Every row gives one point. The window is the flat piece filled in between its corners: a triangle in 3 columns, a solid with four corners in 4, and so on. A path goes straight from each point to the next, and from the last back to the first. List the points from which the path goes on through the window.

Window, 4 rows:
[[ 0.22 -0.22  0.22  0.05]
 [-0.35  0.22 -0.42  0.21]
 [ 0.59 -0.08  0.19  0.09]
 [ 0.19  0.02  0.22  0.28]]
Path:
(1): [-0.31 -0.09 -0.53  0.45]
(2): [-0.22  0.43 -0.16 -0.03]
(3): [ 0.33  0.09  0.28 -0.18]
(4): [ 0.54 -0.12  0.13  0.21]
(5): [ 0.25  0.01 -0.14  0.52]
(6): [ 0.05  0.09  0.00 -0.26]
(7): [0.14 0.04 0.34 0.08]
(8): [ 0.35 -0.22 -0.10  0.38]
(9): [ 0.17 -0.23 -0.18  0.20]
(10): [ 0.34  0.34  0.14 -0.07]
(11): [ 0.56 -0.04  0.61 -0.21]
(12): [ 0.69 -0.27  0.16  0.34]
Through the window after points: 1, 3, 5, 7

Window, 6 rows:
[[ 0.10  0.09  0.16  0.23 -0.34  0.07]
 [-0.29 -0.02  0.21 -0.09  0.34  0.17]
 [ 0.82 -0.34  0.34  0.41 -0.04 -0.38]
 [-0.78  0.36 -0.58  0.29  0.09  0.22]
 [-0.03 -0.53 -0.05  0.00  0.08  0.34]
 [ 0.77  0.40 -0.02  0.05 -0.10 -0.22]]
Path:
(1): [0.63 0.12 0.14 0.27 0.08 0.59]
(2): [ 0.43 -0.06  0.02  0.50  0.18  0.41]
(3): [ 0.16 -0.03 -0.17 -0.09 -0.26 -0.36]
(4): [ 0.18 -0.46  0.09 -0.06 -0.05 -0.03]
(5): [0.31 0.02 0.13 0.39 0.08 0.60]
(6): [0.38 0.16 0.19 0.48 0.21 0.38]
(7): [-0.48 -0.19 -0.27 -0.09 -0.35 -0.04]
(8): [-0.21 -0.34 -0.24 -0.28 -0.23 -0.10]
(9): [ 0.27  0.00 -0.05  0.41 -0.05  0.09]
(10): [ 0.26 -0.20  0.12  0.18  0.26  0.21]
(11): [ 0.11 -0.21 -0.10  0.02  0.04 -0.13]
(12): [ 0.06 -0.05 -0.20 -0.10 -0.23 -0.17]
(13): [ 0.38 -0.05  0.16  0.70 -0.17  0.39]
(14): [ 0.21 -0.18  0.24  0.11  0.21  0.30]
(15): [ 0.26 -0.48  0.14 -0.05 -0.06 -0.10]
(16): [-0.10  0.35 -0.18 -0.15 -0.13 -0.45]
Through the window after points: 6

Window, 9 rows:
[[ 0.16  0.21  0.20 -0.19 -0.29 -0.45 -0.04 -0.33  0.09]
 [-0.33 -0.34 -0.35 -0.43  0.01 -0.40  0.02  0.00  0.48]
 [ 0.08  0.15 -0.26  0.14 -0.32  0.08 -0.32 -0.04 -0.19]
 [-0.06 -0.22 -0.39  0.20  0.35 -0.13  0.16  0.33 -0.52]
 [ 0.10 -0.28 -0.16  0.30 -0.55 -0.03 -0.05 -0.08 -0.21]
 [-0.78 -0.38  0.06 -0.26 -0.13 -0.17  0.08  0.04  0.68]
 [ 0.25  0.09 -0.20  0.52 -0.37 -0.11 -0.11 -0.02  0.07]
 [ 0.13 -0.72  0.15  0.10  0.40  0.56  0.39 -0.34  0.12]
 [ 0.39 -0.46  0.38  0.22  0.40 -0.19 -0.33 -0.68 -0.12]]
Path:
(1): [ 0.07  0.34 -0.40  0.50 -0.08  0.11  0.07 -0.75  0.31]
(2): [-0.16 -0.78  0.37 -0.54  0.13 -0.30 -0.12  0.32 -0.13]
(3): [ 0.35 -0.33  0.32  0.18 -0.24  0.08 -0.48  0.02 -0.03]
(4): [ 0.18 -0.07 -0.21  0.17 -0.05 -0.23  0.19 -0.36 -0.24]
(5): [ 0.10 -0.14 -0.06  0.27 -0.04 -0.01 -0.03 -0.62 -0.13]
(6): [ 0.23 -0.17  0.18  0.11 -0.09 -0.03 -0.09 -0.04 -0.01]
(7): [ 0.11 -0.40  0.20  0.14 -0.04 -0.22 -0.21  0.13  0.08]
(8): [-0.18 -0.04 -0.74 -0.02 -0.24 -0.03  0.30 -0.48 -0.28]
(9): [-0.53 -0.09 -0.54  0.19 -0.33  0.00  0.19 -0.43  0.20]
(10): [ 0.04 -0.24 -0.13 -0.17  0.05 -0.26 -0.11  0.12  0.05]
(11): [ 0.31 -0.20  0.20 -0.17  0.37  0.10 -0.27  0.44 -0.04]
(12): [-0.13 -0.26 -0.15  0.17 -0.18 -0.29  0.17 -0.35  0.01]
Through the window after points: 7, 9
